Rows are points. Any point is a mix of the corners, with weights that add up to 1. It lies inside the corners' shape when no weight is negative. Is each point inside? If not, which corners have a negative weight?

Corners:
(1): [ 0.32 -0.21  0.49]
(2): [0.61 0.01 0.27]
(3): [-0.44  0.02 -0.41]
(4): [-0.36  0.10 -0.05]
Points:
[-0.34  0.01 -0.31] => inside
[ 0.38 -0.05  0.16] => outside (4)
[ 0.20 -0.13  0.23] => outside (4)
[ 0.19 -0.13  0.22] => outside (4)
[-0.27  0.07 -0.02] => inside
[ 0.53 -0.07  0.27] => outside (4)
[-0.26  0.09 -0.17] => outside (1)
[ 0.21 -0.15  0.33] => inside
[-0.35  0.01 -0.33] => inside

Corners:
(1): [-0.57  0.72  0.10 -0.57 -0.15  0.21]
(2): [ 0.08  0.29  0.13 -0.43 -0.15 -0.26]
(3): [-0.47 -0.27 -0.15  0.19 -0.07 -0.21]
(4): [-0.38 -0.26  0.07 -0.61 -0.32  0.18]
(5): [-0.14 -0.36  0.07  0.47 -0.07  0.42]
(6): [-0.25 -0.21  0.13  0.10 -0.64 -0.01]
(7): [-0.25 -0.38  0.62 -0.08 -0.15 -0.18]
Points:
[-0.32 -0.17  0.06  0.03 -0.28 -0.04] => inside
[-0.34 -0.26  0.23  0.20 -0.22  0.06] => outside (2, 4)
[-0.26 -0.18  0.27 -0.11 -0.34 -0.04] => inside
[-0.32  0.05  0.01 -0.25 -0.22  0.02] => outside (7)
[-0.24 -0.15  0.18 -0.19 -0.23  0.16] => outside (3)
[-0.31  0.09 -0.01 -0.08 -0.27  0.08] => outside (7)
[-0.39 -0.24  0.06  0.09 -0.07  0.11] => outside (2, 6)
[-0.21 -0.18  0.06 -0.03 -0.28  0.31] => outside (3, 7)
[-0.36  0.37  0.05 -0.49 -0.31  0.22] => outside (3, 7)

Corners:
(1): [ 0.22 -0.19 -0.43 -0.47  0.20  0.49 -0.30  0.04  0.11 -0.21  0.52]
(2): [ 0.50 -0.16  0.21 -0.47 -0.74 -0.18 -0.53 -0.33 -0.19  0.07  0.06]
(3): [-0.17 -0.19  0.30  0.19 -0.01  0.13  0.29  0.65 -0.06 -0.74 -0.27]
(4): [-0.13 -0.15  0.38  0.04 -0.36 -0.33  0.11 -0.09 -0.56 -0.09  0.30]
(5): [-0.17  0.22  0.16  0.52  0.20  0.49  0.16  0.51  0.36 -0.33 -0.07]
(6): [ 0.25 -0.29 -0.07  0.08  0.68  0.76 -0.09  0.21  0.40 -0.30 -0.33]
(7): [-0.23 -0.07 -0.30 -0.07  0.14  0.30 -0.01  0.16  0.06 -0.12 -0.27]
(8): [ 0.01 -0.46 -0.50 -0.45  0.38  0.23 -0.64  0.13  0.51 -0.26  0.47]
(9): [ 0.34 -0.27 -0.57 -0.07  0.08 -0.01 -0.36 -0.34  0.00 -0.03  0.13]
(10): [ 0.31 -0.03  0.21  0.30 -0.33 -0.08 -0.43  0.27 -0.65 -0.17  0.11]
(11): [-0.09  0.18  0.53  0.13 -0.03 -0.39  0.21  0.58 -0.09 -0.18 -0.16]
(12): [-0.22  0.23  0.28 -0.27 -0.20 -0.67 -0.20  0.09 -0.27 -0.42 -0.01]
Points:
[-0.18  0.06  0.33  0.01 -0.31 -0.34 -0.05  0.27 -0.29 -0.31 -0.07] => outside (1, 6, 9)
[ 0.08 -0.14  0.01  0.03  0.28  0.33 -0.07  0.22  0.15 -0.25 -0.17] => inside
[-0.05 -0.09  0.03  0.04  0.17  0.15 -0.02  0.34  0.04 -0.36 -0.02] => outside (2)
[-0.07 -0.22 -0.14 -0.16  0.21  0.37 -0.09  0.23  0.24 -0.22  0.11] => outside (9, 10, 12)
[ 0.12 -0.07  0.03  0.09 -0.09  0.08 -0.24  0.21 -0.26 -0.19  0.02] => inside
[ 0.01 -0.21 -0.06  0.10  0.30  0.37 -0.05  0.36  0.16 -0.36 -0.02] => outside (2, 12)
[-0.01 -0.02  0.11  0.01 -0.09 -0.10 -0.09  0.23 -0.13 -0.25  0.05] => outside (6)
[ 0.07 -0.22 -0.14 -0.14  0.14  0.20 -0.31  0.11  0.09 -0.26  0.15] => outside (11)
[-0.14  0.00  0.10  0.06  0.17 -0.01  0.08  0.32  0.07 -0.28  0.01] => outside (2, 10)
